Each row is a point. To make a cloud, some directions were put in groups of two or more. Within a group, all points are equally far from the middle, so they leave a hole (a ring in 2 directions, a hollow ball in 3). The other directions are filled evenly. Then the cloud was stretched, turned, moved and blurred a little. How many holes are there, and how many directions does each take, smallest first?

Cloud, 21 rows:
[[ 26 -51  -9]
 [ 14 -35  60]
 [-23  35 -25]
 [-29  -4  44]
 [-14 -57 -20]
 [ 20  23  -4]
 [-26  -7 -35]
 [-23  15  -3]
 [-24 -23  -7]
 [ -6  25 -51]
 [ 29 -15 -28]
 [ -6 -47  -7]
 [ 23  10  -1]
 [ 11  42  20]
 [ 12  -6 -24]
 [ 26  25  40]
 [-21 -15  30]
 [ 38  -2 -18]
 [  9 -13  48]
 [-15  14 -11]
 [-13 -30  26]]
Holes: 0

Cloud:
[[ -8  36 -47 -13]
 [-46   7 -36  37]
 [-34 -16 -46  35]
 [-13 -37   6  49]
 [-46  -4  21  13]
 [  0  43 -18  42]
 [-36   7 -59  -2]
 [ -9  38 -49  -7]
 [ 34  10  12 -23]
 [-36 -26  14 -18]
 [-29  22 -55 -12]
 [ 24 -27 -45  28]
 [ 22 -44 -20 -17]
 [-14  24  19 -24]
 [-13  27 -30 -33]
 [-13  45 -31  34]
 [ -1  26  29 -14]
 [ 26  29 -31  39]
 [  1 -31 -39  44]
 [-18 -28 -53  28]
 [-33 -34  22  21]
 [-32 -35  21  -6]
 [-32   2 -13 -37]
 [-46   9 -34  37]
 [-32 -10 -53 -16]
 [ 16 -44 -31 -13]
 [-21  18  -3 -36]
 [ 31 -28  39  10]
 [-30  25 -57  -2]]
Holes: 2 (2, 2)

Cloud, 55 rows:
[[ 10  55 -12 -25 -49   7]
 [ 27 -21  38   1   0 -42]
 [ 11  37 -41  21 -35  -2]
 [-21  -2  -7   7 -58  36]
 [-29  17 -27   4  31  13]
 [ 13  22 -27  46 -16 -19]
 [ 19  22 -19 -40   9 -34]
 [ 28  32 -38  19 -35  15]
 [ -9  20  13 -55 -13  39]
 [ -6  24 -27 -48  12 -11]
 [-26  20 -42 -23  -2 -19]
 [ -4  43 -30  14 -21  44]
 [-12 -36  -6  30 -29 -15]
 [-12  13  54  20 -34  36]
 [ 16 -17  22  47 -23 -22]
 [ 28  44  23  22 -17 -29]
 [ 35  52  17 -27  -5  26]
 [-21  35  26  20  -2  51]
 [-13  23  55   7 -20  45]
 [  8  30 -40  -4   8  41]
 [-29   6   9 -53 -16 -21]
 [ 21 -24  40   5   2 -39]
 [-25  40 -21  20 -41  28]
 [ 33   7   2  57 -25   6]
 [ 11 -35 -28   8 -26 -24]
 [-13 -16  46  10   9  41]
 [-15  42 -27  -3 -48  28]
 [-30  18 -21  -3   8  50]
 [-20  22 -24   9  34  25]
 [ 44  15  26  47 -19  10]
 [-31  -4 -12 -16 -57  -4]
 [ 16  41 -18  39 -11  34]
 [-26  26  18   3  39   8]
 [ 36 -16 -34   1  11  29]
 [ 59  -1  23 -22 -23  25]
 [  3  60  40  -9 -30  22]
 [ -9  30  15   6  34 -24]
 [-17  21  50  -2   1  45]
 [ 39   7  35  36 -25 -21]
 [-45  -2 -13  11 -40  -3]
 [  1  21 -31  14  34  25]
 [ 29 -18 -25 -12 -30 -34]
 [ 38   8 -24  -9 -41 -29]
 [-41   8  37   4  -1 -21]
 [ 30 -15  55   1  -3  33]
 [ 58  19  28  -1 -39 -10]
 [-23  22 -32  -5  18  38]
 [ 12 -24 -12  42 -10 -27]
 [-17  27  51  13 -24  43]
 [ 51  23  35  19 -30 -14]
 [ 38  47  -2 -32 -11  27]
 [-24  11  36  33 -38  34]
 [ -4  33   9 -47  17 -21]
 [ 11 -15  36 -24 -52 -23]
 [ 10 -44  -4 -43  -2  -2]]
Holes: 3 (2, 2, 2)

Cloud (79 x 8):
[[ 31  -6   8  29  31 -47   8 -34]
 [ 28   1  46  -2   2 -15  -8   5]
 [ 16  11   0  20 -11  12  37 -11]
 [-18  25  10 -15  -4  17  29  31]
 [-28 -14 -16 -11  -3   6  13 -26]
 [ 10   5 -25  -8  12  20  42 -10]
 [ 21 -17 -50 -20  -1 -14  -4   9]
 [ 36  -2 -38 -31 -16 -23  36   4]
 [ 16  30   6  31  22 -40 -25 -15]
 [ 16   6  -1 -25  11 -26  19  19]
 [ -2 -36  34   1 -14  19  10  25]
 [-29  -3 -15 -18 -29 -41  58  10]
 [ 20  17  16  18 -12 -19  29   6]
 [ 14  -2 -31 -12 -15 -12 -23  -3]
 [ 14 -16 -12   6  24 -10 -35 -17]
 [ -9  17 -41 -25  17   7 -22 -30]
 [ 29  -9 -12 -20 -22  -7   7 -19]
 [-27 -39 -24 -27  15  -9  13  -5]
 [  6   6  42  22  21 -10 -23  13]
 [ 13 -15  -2   0  -2  -8  25  -7]
 [ -5   2  -6  38  -6 -19  -2  13]
 [ 18 -18  -9  13  20  -6 -17  29]
 [ 16 -18   3 -38 -23  -4  12   1]
 [ 37 -23  15 -19  41 -21 -29  -9]
 [  1 -13   7 -24  -3 -59  36  -4]
 [ 22   3  -9  24 -46 -18 -29   5]
 [ -9  -4 -28 -29  18 -26   4  -6]
 [ -9  30 -17 -12 -25 -15   7 -24]
 [ 29  17  37  11 -18 -16 -30  -5]
 [ -1 -41   1  -1  -4 -42  19  31]
 [  8 -24 -17   5 -25   2  22  -9]
 [ 35   2 -14 -18  14  -5   3   8]
 [ 11  12 -55  -8  22  -3  25 -15]
 [ 19  -3  15   0   9 -20 -41 -11]
 [ 18  21 -25  -6  27   3  33  -2]
 [ -2  -3  -1   3  15 -16  30   9]
 [ 18  22  11  11 -29  -9 -28  12]
 [-13  15  20 -12 -17  10 -13 -28]
 [ 22 -28  39  -4  -7  13   0  26]
 [ 13  11  33  23  11 -16  30  16]
 [-14  -9  -3 -20   6  -8 -13 -15]
 [-24   1 -25 -31 -15  -5  -3  10]
 [-22 -14 -32   4  16   5  -4  43]
 [ -4  23  23 -16  -5  13  24  12]
 [  5 -22  34  -2  16   0   2  14]
 [  1  -1 -46  -3   0 -20  21  -3]
 [ 32  34  16 -16 -21 -25   3 -26]
 [ -9 -19   9  18  48  -3  18 -25]
 [-17  20  10  -5 -30 -45   6   2]
 [ 30   0 -60 -11 -17 -25  22  10]
 [-26   9 -19 -30 -46  -6  17  32]
 [ 36 -26 -29  12  16 -54  25   6]
 [-17  36 -15   0 -23 -13  43  14]
 [ 13 -23  -4  -8 -16   4 -18 -25]
 [ -3   7   3 -21  32 -12 -28 -18]
 [  2   1   2   9  12  18 -21   8]
 [ 21 -19 -30   8  12 -34  33 -11]
 [ 51  -6  -6  11  18 -41  11  -8]
 [ -2 -28 -35   3  32  25  -3   8]
 [ 37   0  -8 -14  34   9  11  -5]
 [ 32 -11  -6  15  21 -34 -12 -17]
 [ 42   1  16  18  37 -22  20  24]
 [ 10 -36   5  15  -5 -16  36 -34]
 [-23  17  -4 -19 -16 -26  30   3]
 [ -3   1  -9  -6  35  30  -1 -24]
 [  8  21 -10  -5  25 -15  19 -45]
 [-27 -45  12 -12  13  10   7   1]
 [-37  -1 -45 -17  -2  -6  -9  20]
 [  3 -22 -14 -13 -29 -21  39  -6]
 [ 16 -11  22  -6  44  -8   4  21]
 [ 10  13 -12 -10  40  -4  42 -60]
 [  1   3 -13   5 -29 -30  22 -11]
 [  5 -16 -24  -8  11  -7 -19 -16]
 [-31 -45 -22  11  17   4  16   4]
 [ 23   3 -13  11  32 -16 -38  17]
 [-25   1  24  24 -10 -14  12  13]
 [  0  -8 -18 -20  15   9  -9 -33]
 [-11 -13  -5  -1  20   9 -13 -26]
 [ 12 -18   7   3  22 -23  18 -43]]
Holes: 0
